Each row of a before or after table is a point. The points were changed in one or more steps. Then noise was added and the rows were shuffled. The steps act on columns, c1 being the first. Name the steps. A step turns or swaps two columns, mirrors them in a line or flattens them onto one, adds a multiple of one to another, or multiplies or shifts one. Angles are multiples of 10 degrees, from the lower column toward the higher: turns from -170 to 170, lines from 10 to 170 but not 90. Use the fewest steps. Two steps may share a column if one is a turn and the other turns, adds or multiplies; they go together, in the order done. Otherwise the lowest column goes first.

Before:
.50  .03
-.15  .06
-.28  .19
.32  .32
-.20  .03
.18  .33
-.31  -.09
-.23  -.94
.40  -.57
.65  -.30
.12  -.54
.28  -.44
.29  -.51
After (13 x 2):
.00  .00
.02  .01
.02  .00
.01  -.02
-.02  -.02
-.01  -.01
.00  .02
-.01  .00
-.01  .00
-.01  .00
.02  -.02
.01  -.02
.00  -.01
Steps: multiply c1 by 0; multiply c2 by 0

Before (11 x 3):
-.08  .30  .10
-.20  -.46  -.28
.10  -.21  -.08
-.30  -.05  -.06
.03  .02  .49
-.09  .36  .32
-.44  -.16  .34
-.44  .12  -.18
-.07  .02  -.22
-.29  .13  -.08
-.24  -.12  .24
After (11 x 3):
-.25  -.08  .29
-.04  .47  -.02
-.49  .12  -.23
-.06  .67  .08
-.20  -.83  -.05
-.45  -.12  .40
.05  .18  .45
-.29  -.10  -.06
.10  -.35  .04
-.04  -.05  -.22
-.27  .18  -.12
Steps: multiply c2 by 1.6; turn c2 and c3 by -20 degrees

Before:
.11  -.12  -.26  .32
-.27  .47  -.45  .05
-.27  -.15  .20  .30
-.02  .07  -.24  .40
-.35  -.21  -.19  .30
.18  -.06  -.26  -.25
-.16  -.15  .25  .50
-.02  -.25  .26  -.06
-.23  -.22  .36  -.10
.27  .27  .28  -.18
After, 10 rows:
.15  .06  -.35  -.29
-.50  -.10  -.57  -.56
.10  -.28  .44  -.69
-.14  .35  .35  -.79
.11  -.20  .33  -.11
.05  -.30  .27  -.29
.09  -.40  -.24  -.30
-.07  .01  -.28  -.21
.10  .12  -.32  -.85
.24  -.12  .35  -.66
Steps: turn c1 and c2 by 70 degrees; multiply c3 by 1.3; shift c4 by -.60

Before (8 x 6):
-.45  .30  -.15  -.44  .08  .33
.09  -.24  -.34  -.19  .06  .12
.15  .22  -.18  -.32  .00  .00
-.26  .13  -.11  .01  .01  -.23
.16  -.30  .19  -.01  .00  .13
-.21  -.53  -.29  .35  -.55  .34
-.18  .14  .03  -.42  -.08  -.16
.28  -.30  -.19  -.35  .12  -.16
After:
-.28  .33  -.36  .19  .09  -.32
-.10  .21  -.17  .35  .12  -.04
.28  -.13  .00  .09  -.11  -.10
-.12  -.18  -.33  .18  -.14  .22
-.16  .21  -.01  -.21  .20  -.15
.46  -.14  -.43  .13  -.25  .70
.21  .09  .36  .28  .75  -.81
.20  -.16  -.45  -.02  -.01  -.12
Steps: multiply c1 by -1; turn c2 and c5 by -140 degrees; add -1.5 times c5 to c6; turn c3 and c4 by -90 degrees

Before (12 x 8):
.11  .28  -.07  .11  .14  -.02  .06  -.13
.14  -.27  .20  .20  .23  -.14  .09  -.14
.15  -.27  -.12  .00  .01  -.39  .12  .15
.17  .05  -.04  .10  .28  .02  .02  .19
-.13  -.03  -.21  .28  -.06  .00  -.08  .21
.04  .19  -.16  -.09  -.07  .27  .07  .13
-.03  .28  -.17  -.06  -.14  .19  .22  -.05
-.01  -.40  -.20  .10  -.17  .14  -.14  .13
.06  .24  .35  -.05  -.10  .01  -.36  .05
-.17  .10  .01  .09  .38  -.24  .14  .02
-.42  -.39  .19  .39  .28  .07  .18  .17
-.08  .00  -.12  -.01  .94  -.27  .05  -.16
After (12 x 8):
.12  -.09  -.10  .14  .26  .05  -.01  -.25
-.04  .20  -.24  -.03  .19  .04  -.25  -.13
.14  -.19  -.04  .11  .20  -.03  -.02  .17
.13  -.08  -.17  -.02  -.19  .35  .25  .21
-.03  .01  -.29  .13  -.37  -.22  -.01  .23
-.17  .04  -.29  .27  .08  -.07  .04  .21
.13  -.34  .23  .20  -.23  .13  .01  -.07
.01  .14  -.23  -.12  .20  -.08  -.27  .02
-.45  -.37  .22  .40  -.17  .08  -.20  .26
-.01  -.90  -.17  .00  .27  .22  .17  -.17
.07  .15  .44  -.05  .23  -.29  .24  -.03
-.15  -.33  .00  .10  .27  .26  .06  -.03
Steps: turn c2 and c8 by -20 degrees; turn c2 and c5 by 70 degrees; multiply c3 by 1.3; turn c6 and c7 by -130 degrees

Before (12 x 11):
.27  .06  -.05  .17  .17  -.01  -.39  .30  -.29  -.02  .28
.48  .01  .14  -.61  .21  .33  -.03  -.16  -.15  -.05  -.04
-.22  -.08  .20  -.01  .07  .07  -.16  .27  .06  -.71  -.27
-.20  -.14  .51  .15  .26  .11  .18  -.18  .02  .19  .17
.35  -.48  -.09  -.45  -.23  -.10  .24  -.43  -.31  .25  -.35
-.10  -.10  .07  -.35  -.31  -.37  .22  -.42  -.66  .37  .00
.32  -.12  .11  -.30  -.48  -.21  -.50  -.42  -.07  -.22  .17
-.08  .08  -.08  .00  -.04  .39  -.16  -.07  -.11  -.06  .22
-.47  .48  -.14  -.07  .10  .01  -.72  .09  .26  .32  .29
-.07  .29  -.18  -.21  -.26  -.11  .14  .31  -.04  .28  .07
.02  -.35  -.15  -.13  .31  -.36  .11  .18  -.17  -.39  .45
-.20  .21  -.21  -.01  -.05  -.49  .23  -.19  .02  -.39  -.25
After, 12 rows:
-.46  -.29  .41  -.07  -.24  .04  -.71  .08  .14  .30  .29
.35  .45  -.23  -.45  .28  -.07  .25  -.44  -.28  .24  -.35
-.07  -.08  .34  -.23  -.01  -.04  .14  .31  -.26  .28  .06
.25  -.01  .08  .16  .31  .02  -.39  .30  .11  -.03  .27
-.21  -.09  -.22  .00  -.03  .01  -.16  .28  .07  -.73  -.27
-.18  .07  .39  -.02  -.03  -.38  .24  -.19  -.05  -.38  -.25
-.10  .12  -.02  -.35  .60  -.37  .23  -.43  -.41  .35  .00
.49  -.16  -.17  -.61  .19  .26  -.03  -.15  .17  -.04  -.04
.31  .07  -.09  -.30  -.02  -.23  -.51  -.42  -.48  -.24  .16
.02  .43  -.04  -.14  .24  -.29  .11  .19  .30  -.39  .44
-.07  -.09  -.01  .00  .11  .39  -.16  -.09  -.06  -.06  .23
-.20  -.21  -.48  .16  .03  -.08  .18  -.18  .27  .21  .18
Steps: turn c3 and c6 by -20 degrees; turn c2 and c3 by 140 degrees; turn c5 and c9 by 80 degrees

Before, 9 rows:
-.12  -.50  -.16  -.02  .33  -.03  .06  -.31  -.07  -.11  -.02  -.06
.08  -.44  -.18  .34  -.05  -.13  -.51  -.04  .02  .26  .05  -.03
-.16  .18  -.31  -.12  .06  .11  .18  .91  -.15  -.05  -.52  .20
-.05  .07  .03  .07  -.04  .15  -.29  -.16  .07  .28  -.46  -.16
-.02  -.04  -.30  .25  .16  .20  -.27  -.31  .04  -.03  -.03  -.19
.09  .05  -.32  -.13  .64  -.22  -.11  -.22  .06  .31  .05  -.16
.06  .14  -.15  .23  -.03  -.36  .10  .03  -.46  -.75  .01  -.22
-.86  -.16  -.22  .32  -.07  -.01  -.21  -.12  -.22  -.20  .01  -.10
.09  -.10  -.34  -.08  -.07  -.15  .17  .03  -.05  .19  -.04  .34
After, 9 rows:
.10  -.07  .27  -.09  -.06  .28  .10  .12  -.05  .06  .05  .29
.06  .20  .35  .22  -.15  .01  .05  .10  -.44  -.83  .14  -.08
-.05  .04  -.12  .05  .12  .02  -.13  -.32  .22  .56  .40  -.09
-.15  -.57  -.09  -.03  -.33  .14  .24  -.21  -.09  .10  .03  -.09
-.03  -.05  -.17  .23  -.12  .34  -.01  -.40  .03  .38  .00  .00
.09  -.42  .21  .34  -.07  .12  -.37  -.34  .02  .64  -.03  .20
-.15  .09  -.02  -.12  -.05  .30  -.45  .82  .03  -.84  .54  .13
.10  .08  -.01  -.14  -.72  .24  .04  -.23  .03  .53  -.09  -.24
-.87  -.59  .12  .32  .00  .23  -.08  -.21  -.20  .02  .07  .12
Steps: add 0.5 times c1 to c2; turn c3 and c6 by -70 degrees; turn c3 and c5 by 150 degrees; add 0.7 times c4 to c12; turn c7 and c8 by 40 degrees; add -1 times c8 to c10; mirror c9 and c11 in the line at 170 degrees

Before, 9 rows:
-.46  .35  .24  -.10  -.88  .00  -.08  -.01  .09  -.36  .18  -.38  .42  .14
.15  .13  .23  .11  .15  -.25  .31  .03  -.15  .46  .03  .27  -.04  .07
.29  .10  .15  -.09  .16  -.31  -.15  -.20  -.11  .00  -.06  -.34  -.20  -.04
.34  -.40  -.11  .15  -.46  -.38  .06  .29  .01  -.06  -.09  .12  -.11  -.14
.27  -.20  .35  -.11  .00  -.18  .14  -.30  -.07  .10  .07  .24  -.44  -.11
.25  -.21  .10  .03  .09  -.12  .47  .32  .13  .14  .06  -.23  -.26  .35
.24  .33  -.25  .26  .44  .25  -.19  -.17  .14  -.01  -.16  .25  -.28  -.09
-.02  .17  .36  -.06  .19  -.33  -.25  .12  .32  .41  -.31  -.39  -.49  -.15
.08  .39  .30  -.20  .28  -.54  -.26  -.09  .39  .12  -.36  .11  -.10  -.18
After, 9 rows:
-.19  .36  .77  .09  .30  .27  -.34  -.35  -.02  .11  .42  -.11  -.04  -.16
-.03  .13  .44  .28  .16  .07  -.20  -.15  -.07  .00  -.17  -.12  -.17  .30
-.11  -.22  .52  .27  .02  .53  .18  -.08  -.26  .07  -.18  -.03  -.41  -.25
.29  .32  -.46  .23  .45  -.29  -.27  -.21  -.11  -.01  .12  .01  -.27  -.28
.00  -.21  .23  .26  .08  .10  .63  .19  .16  .14  .22  .26  -.29  .32
.13  .14  .45  .15  .17  .30  .40  .05  .08  .46  -.14  .17  .01  -.23
.17  -.43  .25  .35  -.47  -.40  .08  .06  .25  -.06  .10  -.10  -.12  -.18
-.08  .37  .21  -.43  -.88  .39  -.09  .14  -.10  -.34  .04  -.04  .44  .40
-.08  .18  .68  -.02  .20  .44  -.33  -.20  .11  .42  .35  -.26  -.46  .32
Steps: swap c1 and c4; multiply c3 by 2; turn c3 and c6 by 60 degrees; multiply c7 by 1.3; turn c8 and c11 by -60 degrees; turn c9 and c11 by 110 degrees; turn c12 and c14 by -70 degrees

Before:
.06  -.11  .01  -.44  .03  .49  .19  .47  -.03  .14  -.06  -.34  .15  -.25  .14  -.23  -.02  -.10
-.63  .34  .18  -.09  .32  -.49  -.43  -.26  .22  -.82  .64  .23  -.24  .24  .10  .05  -.17  .37
.04  -.39  .05  -.34  -.33  -.07  .09  .09  -.36  .21  -.08  -.52  .05  -.25  .46  -.12  -.19  -.15
.34  -.05  .28  -.45  .14  .02  .37  -.03  -.26  .31  -.12  -.30  .25  .13  .07  -.12  .24  .16
-.06  .03  .15  -.50  -.24  .39  .14  .34  -.02  .26  -.05  -.06  -.20  .26  .26  .34  .25  .09
-.01  .19  .19  -.26  -.02  -.21  -.01  .39  -.19  .01  .13  -.49  .35  .16  .28  .03  -.52  -.13
-.11  .22  .03  -.05  -.06  -.06  -.23  -.29  .22  -.60  .32  .22  -.35  .56  -.19  -.07  -.22  .03
-.50  .24  -.11  .03  .35  -.06  -.07  -.04  -.19  -.48  .27  .22  -.50  .42  -.15  .20  -.34  .42
-.38  .18  .05  -.27  .41  -.39  -.29  -.06  .19  -.45  -.25  -.06  -.24  .37  -.08  .11  -.13  .10
.01  .22  -.16  -.47  .04  -.07  .22  -.18  .09  .27  .07  -.17  .14  -.12  .30  .03  -.36  -.17
After, 10 rows:
-.04  -.39  .05  -.01  .45  .07  .09  -.02  -.37  .21  -.20  -.42  .30  .25  .49  -.12  .10  -.16
-.19  .20  .20  .29  .48  .09  -.10  -.39  -.19  .00  -.39  -.11  .12  -.13  .42  .02  .38  -.12
-.53  .17  .05  -.10  .13  -.14  -.02  .21  .18  -.45  -.19  .40  .34  -.48  -.13  .11  .03  .11
-.04  .22  -.16  .17  .17  .04  -.09  .10  .09  .27  -.03  .01  .40  .23  .38  .03  .40  -.16
.46  -.11  .00  .23  .33  -.20  .00  -.32  -.03  .13  -.31  -.04  .37  .31  .23  -.23  -.16  -.09
.19  -.04  .27  .35  .33  .29  -.37  .09  -.25  .31  .05  .08  .34  .14  .20  -.12  -.25  .17
.31  .04  .15  -.11  .02  -.24  -.27  -.23  -.01  .26  -.09  -.26  .54  -.11  .24  .35  -.34  .09
-.30  .24  -.12  -.40  -.15  -.40  -.21  -.14  -.18  -.48  .02  .38  .15  -.36  -.29  .21  .41  .42
-.10  .22  .03  -.22  -.23  -.06  -.19  .01  .21  -.59  .26  -.02  .16  -.57  -.29  -.06  .41  .03
-.74  .35  .19  -.21  -.17  -.31  .17  -.21  .22  -.82  .48  .36  .17  -.47  .04  .05  .46  .37
Steps: mirror c1 and c6 in the line at 30 degrees; turn c4 and c13 by -110 degrees; turn c4 and c15 by 20 degrees; turn c5 and c12 by 80 degrees; turn c7 and c14 by 140 degrees; turn c8 and c11 by 140 degrees; turn c11 and c17 by -150 degrees

Before (10 x 20):
.06  .35  -.18  .64  -.22  .57  .35  .32  .08  .13  .34  -.04  -.19  .08  -.24  .12  .22  -.13  .54  .46
.01  .01  -.19  .16  -.27  .63  .19  .50  .21  .18  .09  -.17  -.26  -.09  -.37  -.35  .20  -.04  .21  .20
-.62  -.24  .07  .04  -.16  .11  -.36  -.11  -.14  -.47  -.03  -.13  .32  .32  .18  -.15  -.10  .30  .16  -.14
-.34  .52  -.10  .16  -.28  .38  -.11  .19  -.06  -.10  -.32  .01  -.25  -.06  .05  -.21  -.05  .26  .21  .20
.00  -.01  -.05  .13  .07  .23  .20  .88  -.30  .44  .22  .22  -.32  -.12  -.38  .02  .41  -.54  .37  .37
-.25  -.46  -.21  -.04  .17  -.24  -.15  -.22  -.32  -.18  .47  .13  .10  .09  .46  -.19  -.33  .15  -.09  -.03
-.02  .11  -.29  .25  -.36  .16  -.48  .23  -.02  .16  .10  -.14  .32  -.03  -.09  -.41  .12  .11  .29  .21
-.26  -.16  -.25  -.37  -.01  .06  .25  -.20  -.20  -.18  .38  .07  .48  .25  .60  .20  -.01  .04  -.05  .08
-.44  -.16  -.52  -.17  -.03  -.19  .20  .09  -.42  -.20  .27  .06  .17  .21  .29  .04  -.21  .15  .22  -.39
-.46  .15  .03  .13  -.54  .08  -.08  .06  .07  -.20  -.23  -.12  -.01  -.17  -.01  -.55  -.17  -.13  .50  .12
After (10 x 20):
.35  -.21  -.25  .35  .02  .10  .27  -.21  .13  -.12  .40  .06  .45  -.36  -.51  .20  -.21  .06  -.04  .06
.56  -.19  -.55  -.20  -.02  -.21  .00  .06  .29  -.20  .25  .13  .19  -.24  -.25  .05  -.31  .09  .21  .14
.04  .10  -.29  .01  -.34  .19  -.44  .20  .01  .16  .11  .06  .29  .01  .10  -.41  .39  -.15  .27  -.13
.63  -.25  .06  -.14  -.14  .08  -.57  -.09  -.10  -.48  -.06  .28  .34  -.34  -.20  -.19  .17  -.20  .14  .04
.12  -.04  -.06  .20  .05  .21  .62  .82  .36  .46  .23  -.52  -.27  .18  .32  -.04  .18  .18  .35  -.10
-.08  .38  -.15  -.10  -.25  .56  .62  .34  -.03  .12  .38  -.12  -.19  -.05  .21  .15  -.06  -.04  .54  -.35
-.06  .02  -.18  .01  -.28  .60  .41  .49  -.18  .18  .07  -.06  -.27  .19  .32  -.34  .08  -.14  .18  -.07
.33  -.50  -.19  .00  .14  -.27  -.50  -.20  .23  -.16  .44  .16  .09  -.14  -.46  -.16  -.17  .12  -.13  .05
.36  .55  -.10  .01  -.27  .39  -.16  .18  -.07  -.09  -.35  .23  -.21  .05  -.02  -.22  .08  .00  .19  -.09
.40  .16  .03  .04  -.54  .09  -.26  .07  -.22  -.19  -.24  -.16  .05  .19  -.05  -.54  -.11  -.15  .51  -.10
Steps: turn c1 and c9 by 160 degrees; turn c4 and c20 by -130 degrees; multiply c20 by 0.4; turn c7 and c17 by -40 degrees; multiply c7 by 1.6; swap c12 and c18; turn c14 and c15 by 170 degrees

Before (12 x 24):
.02  .55  -.05  -.02  .25  .38  -.08  .30  -.03  .09  .38  -.17  .10  -.19  .07  -.03  -.06  .16  .48  -.06  .15  -.23  -.15  .07
-.23  -.15  .10  .30  -.35  -.11  -.09  .03  -.26  .10  .35  -.37  .47  -.01  .16  .36  .11  -.11  .36  -.18  .27  .31  -.28  .35
.06  -.32  .07  .02  .18  .46  -.22  .22  .01  -.63  .00  .15  -.16  -.30  -.52  -.11  .13  .26  -.02  -.39  -.22  -.39  .21  .00
.03  .09  .48  .21  .16  -.35  -.26  .32  .40  -.08  -.31  -.31  .29  -.20  -.09  -.44  .32  -.25  -.13  -.40  -.45  -.05  .58  -.20
.34  .42  .17  .16  -.07  -.19  .39  .31  .09  -.14  -.34  -.02  .44  -.07  .12  -.17  .33  -.15  -.31  -.01  -.35  .39  .27  -.24
.51  -.31  .03  .24  -.55  .14  .28  .00  -.37  -.14  -.15  -.15  .14  -.54  -.58  .18  -.25  .44  -.02  .17  .06  .10  .06  -.22
-.30  .24  .13  -.07  -.51  .32  -.15  .46  .03  -.69  -.33  -.28  .02  -.08  .12  -.16  -.25  -.22  .02  -.32  .08  -.03  -.20  .27
.41  -.08  -.26  .17  .12  -.35  .54  .27  .09  -.05  -.16  .21  -.05  .25  -.18  -.10  -.02  .05  .21  -.34  -.48  .41  .11  .50
-.19  .49  -.35  -.10  -.21  .17  -.20  -.03  -.33  .12  .20  .23  .24  -.08  -.17  .22  -.07  -.28  .26  -.31  -.20  -.40  -.25  .61
-.23  .08  -.03  .23  -.14  -.07  -.22  .30  .29  -.12  .16  .30  -.14  .04  -.31  .37  -.22  .06  -.07  -.09  -.35  .39  -.25  -.09
-.22  -.15  .33  .21  -.57  .11  -.03  .04  .08  -.15  -.05  -.41  -.10  .00  .08  -.34  .10  -.05  -.37  -.22  .02  -.30  -.23  .58
-.24  .32  -.16  .35  -.26  .01  -.24  .11  .15  -.03  -.06  .29  .43  -.14  .10  .38  -.30  -.21  -.23  -.27  -.09  -.25  -.09  .32
After (12 x 24):
-.02  .13  .51  .23  .08  -.34  -.01  .33  .41  -.13  -.15  -.28  .26  -.22  -.65  -.45  .39  -.29  -.16  -.37  -.59  -.04  .57  -.22
-.19  -.14  .00  .16  .10  -.09  -.17  .30  .31  -.05  .34  .29  -.18  .01  -.05  .40  -.26  .03  -.09  -.06  -.46  .43  -.25  -.09
-.28  -.27  -.17  .36  .31  .03  -.09  .10  .13  .06  -.13  .33  .45  -.16  .13  .36  -.27  -.22  -.20  -.25  -.33  -.27  -.09  .33
.41  .10  -.29  .18  -.08  -.33  .74  .22  .10  -.07  .04  .24  -.06  .20  .03  -.06  -.04  .03  .22  -.39  -.29  .44  .13  .50
.02  .28  -.04  -.04  .55  .40  -.03  .29  .00  .00  .18  -.18  .06  -.19  .33  -.06  -.05  .20  .49  -.06  .68  -.24  -.14  .03
-.17  -.22  -.36  -.08  .47  .15  -.06  -.07  -.33  .18  .26  .27  .24  -.11  .31  .21  -.08  -.30  .25  -.30  .09  -.41  -.27  .60
-.19  -.54  .33  .23  -.16  .13  .08  .03  .11  -.21  -.11  -.44  -.12  .05  -.23  -.33  .11  -.04  -.36  -.23  -.34  -.30  -.25  .61
-.24  -.35  .12  .28  -.14  -.14  -.01  .01  -.26  .17  .11  -.37  .47  .00  .35  .32  .11  -.13  .35  -.18  .58  .33  -.26  .39
.34  -.09  .13  .14  .38  -.21  .36  .32  .09  -.13  -.32  .00  .47  -.09  -.32  -.16  .31  -.12  -.34  -.01  -.61  .40  .29  -.26
-.31  -.51  .14  -.08  .22  .27  .04  .46  .04  -.74  -.28  -.31  .01  -.09  -.28  -.07  -.23  -.24  .04  -.28  .12  .01  -.19  .29
.43  -.56  .00  .24  -.28  .17  .22  .00  -.35  -.15  .35  -.15  .15  -.55  -.51  .19  -.20  .44  .02  .17  .05  .10  .10  -.24
.08  .19  .05  .01  -.33  .46  -.03  .24  .05  -.63  .43  .14  -.21  -.27  -.36  -.02  .15  .22  .00  -.46  -.27  -.37  .16  -.07
Steps: swap c2 and c5; turn c11 and c15 by 50 degrees; add -0.7 times c3 to c15; add -0.5 times c20 to c7; turn c10 and c16 by -10 degrees; add 1 times c19 to c21

Before:
-.39  .57  -.28  .31  -.39  .32  -.33  .02  -.37  -.23  -.23  -.04  -.36  -.36  .12  -.26  .12  .11  .05  .27  -.58  .22  -.03  .12  -.31  -.38  -.17  .17  .30  .42  -.15  -.29
.25  .54  .09  .07  .10  .19  .11  -.14  -.18  .07  .65  .15  .36  .25  -.06  -.09  .05  .10  .18  .16  .00  -.19  .27  -.37  .25  -.39  -.08  .53  -.19  .53  -.45  -.46
-.12  -.69  -.68  .19  -.57  .15  -.42  -.31  -.35  .32  .19  -.27  -.22  .08  -.03  -.20  -.46  -.09  -.05  .29  -.01  -.19  -.49  -.33  -.35  -.04  .14  -.07  .13  .58  -.24  .28
.00  .05  -.19  .00  .41  .11  .20  .13  -.31  -.26  .09  .09  -.15  -.15  .19  .30  -.42  .09  .17  -.13  -.43  -.08  -.07  -.31  .06  -.06  .11  -.16  -.10  -.03  -.26  -.16
.04  -.07  -.07  -.27  .50  -.32  -.26  .22  -.04  -.09  .26  -.08  -.36  -.24  -.02  -.22  -.11  .31  .06  .18  .03  .28  -.38  .17  .64  .22  -.47  .84  .03  .08  -.21  -.45
-.05  -.12  .16  .13  .06  -.25  .41  -.45  -.20  -.05  -.24  -.08  .05  -.12  -.12  -.37  .18  .08  -.35  -.16  -.15  .06  .28  -.09  .12  .04  -.36  -.12  -.30  .28  .24  .18
-.50  -.22  -.37  -.34  -.15  .33  .45  -.07  -.37  -.06  .39  .47  -.40  .17  -.16  -.13  .22  -.17  -.11  .10  -.10  -.01  .36  .06  .47  .47  -.11  .32  -.05  -.07  -.08  -.09
-.28  -.19  .06  -.11  .10  -.12  .26  .60  .10  .26  -.30  .07  -.04  .07  .02  -.45  -.20  -.04  -.11  -.45  -.25  -.14  .13  -.13  -.12  .17  -.05  .10  -.05  .09  .04  .11
.07  -.31  .10  -.13  -.15  -.32  -.09  -.27  -.22  .25  .06  .15  -.06  -.27  .07  -.08  .42  .18  .62  .06  .02  -.79  .56  .24  .16  .10  -.11  .45  .21  .82  .16  .20
.12  -.10  .12  .04  .01  .18  -.28  .22  -.26  .34  .16  -.37  -.07  -.39  .58  -.19  -.11  .10  .08  -.13  -.06  -.15  -.08  .45  .07  .07  .01  -.07  -.09  .00  .08  -.24
-.19  .45  -.04  .50  .44  -.22  -.33  .43  -.17  -.31  -.33  -.03  .32  -.62  .48  -.27  .29  .28  .51  .05  .52  -.26  -.09  .14  -.45  .08  -.01  -.04  .04  .06  -.32  .05
.21  .40  -.18  .43  -.35  .52  .25  -.15  -.47  .24  .16  .09  .13  .18  .21  .29  .68  .24  .03  .04  -.19  -.03  .01  .05  .16  -.08  -.12  -.21  .44  .48  -.27  .06
-.04  -.22  .17  .41  -.42  -.09  .11  .22  -.23  .25  -.06  -.08  -.01  -.03  .24  -.17  .15  .29  -.02  .19  -.02  -.67  -.16  -.09  .34  -.10  .17  -.18  .15  -.06  .11  -.38
After (13 x 32):
.02  -.68  -.67  -.59  -.13  .15  -.43  -.30  -.35  .28  .19  -.28  -.20  .08  -.03  -.23  -.45  .06  -.10  .27  .00  .20  -.51  -.32  -.34  -.05  .15  -.06  .06  .57  -.24  .29
-.20  -.12  .16  -.02  .14  -.24  .41  -.44  -.19  -.05  -.25  -.10  .06  -.13  -.12  -.32  .19  -.02  -.06  -.17  -.17  .01  .26  -.08  .13  .02  -.35  -.11  .05  .30  .24  .19
.21  .04  -.17  .34  .24  .12  .19  .13  -.30  -.25  .11  .06  -.15  -.15  .17  .23  -.41  -.02  .13  -.13  -.46  .02  -.09  -.33  .03  -.05  .11  -.16  -.12  -.02  -.28  -.16
.13  -.32  .09  -.08  -.12  -.33  -.07  -.25  -.22  .26  .07  .14  -.07  -.28  .07  -.02  .42  -.22  .26  .08  .03  .79  .54  .23  .16  .09  -.12  .45  -.24  .84  .15  .19
-.17  .53  .07  .03  .14  .20  .09  -.15  -.19  .09  .64  .16  .37  .23  -.08  .09  .05  -.07  .21  .15  .00  .28  .27  -.36  .24  -.41  -.06  .53  -.17  .51  -.43  -.45
.05  .58  -.29  -.51  .09  .33  -.33  .01  -.38  -.22  -.24  -.03  -.38  -.37  .10  -.43  .11  -.09  -.14  .27  -.57  -.23  -.04  .14  -.30  -.39  -.18  .15  .10  .40  -.12  -.28
-.01  -.20  .06  .15  -.05  -.11  .26  .59  .10  .26  -.32  .07  -.05  .05  .02  -.52  -.21  .01  -.04  -.45  -.26  .15  .13  -.14  -.13  .17  -.06  .09  .06  .09  .04  .10
.15  -.19  .19  -.54  .24  -.10  .13  .23  -.23  .26  -.08  -.10  -.02  -.04  .23  -.15  .13  -.21  -.10  .20  .01  .67  -.17  -.09  .32  -.10  .17  -.18  .09  -.05  .12  -.38
.03  .41  -.18  -.53  .26  .51  .23  -.14  -.46  .23  .18  .09  .12  .20  .22  .34  .67  -.15  -.19  .07  -.19  .01  .02  .07  .17  -.08  -.12  -.22  .17  .47  -.28  .03
-.26  -.07  -.08  .56  .12  -.31  -.26  .23  -.02  -.11  .24  -.09  -.37  -.23  -.02  -.13  -.12  -.27  .03  .19  .03  -.22  -.38  .19  .66  .21  -.47  .83  -.01  .06  -.23  -.46
.33  -.22  -.39  .03  -.43  .34  .45  -.07  -.38  -.07  .40  .46  -.41  .17  -.16  -.42  .22  .04  -.04  .10  -.08  -.11  .37  .08  .49  .47  -.13  .33  .03  -.06  -.08  -.10
-.15  -.11  .13  -.04  .08  .16  -.29  .19  -.26  .34  .18  -.38  -.06  -.39  .58  -.09  -.11  -.07  .12  -.16  -.06  .20  -.07  .47  .06  .10  .00  -.06  -.10  -.01  .09  -.25
.07  .45  -.05  .11  .70  -.24  -.33  .44  -.15  -.29  -.33  -.02  .32  -.63  .49  -.32  .30  -.01  .28  .05  .51  .25  -.09  .13  -.47  .09  -.02  -.05  -.24  .05  -.31  .05
Steps: turn c1 and c16 by 40 degrees; turn c1 and c22 by 160 degrees; turn c4 and c5 by -120 degrees; turn c5 and c18 by -160 degrees; flatten c19 and c29 onto the line at 140 degrees
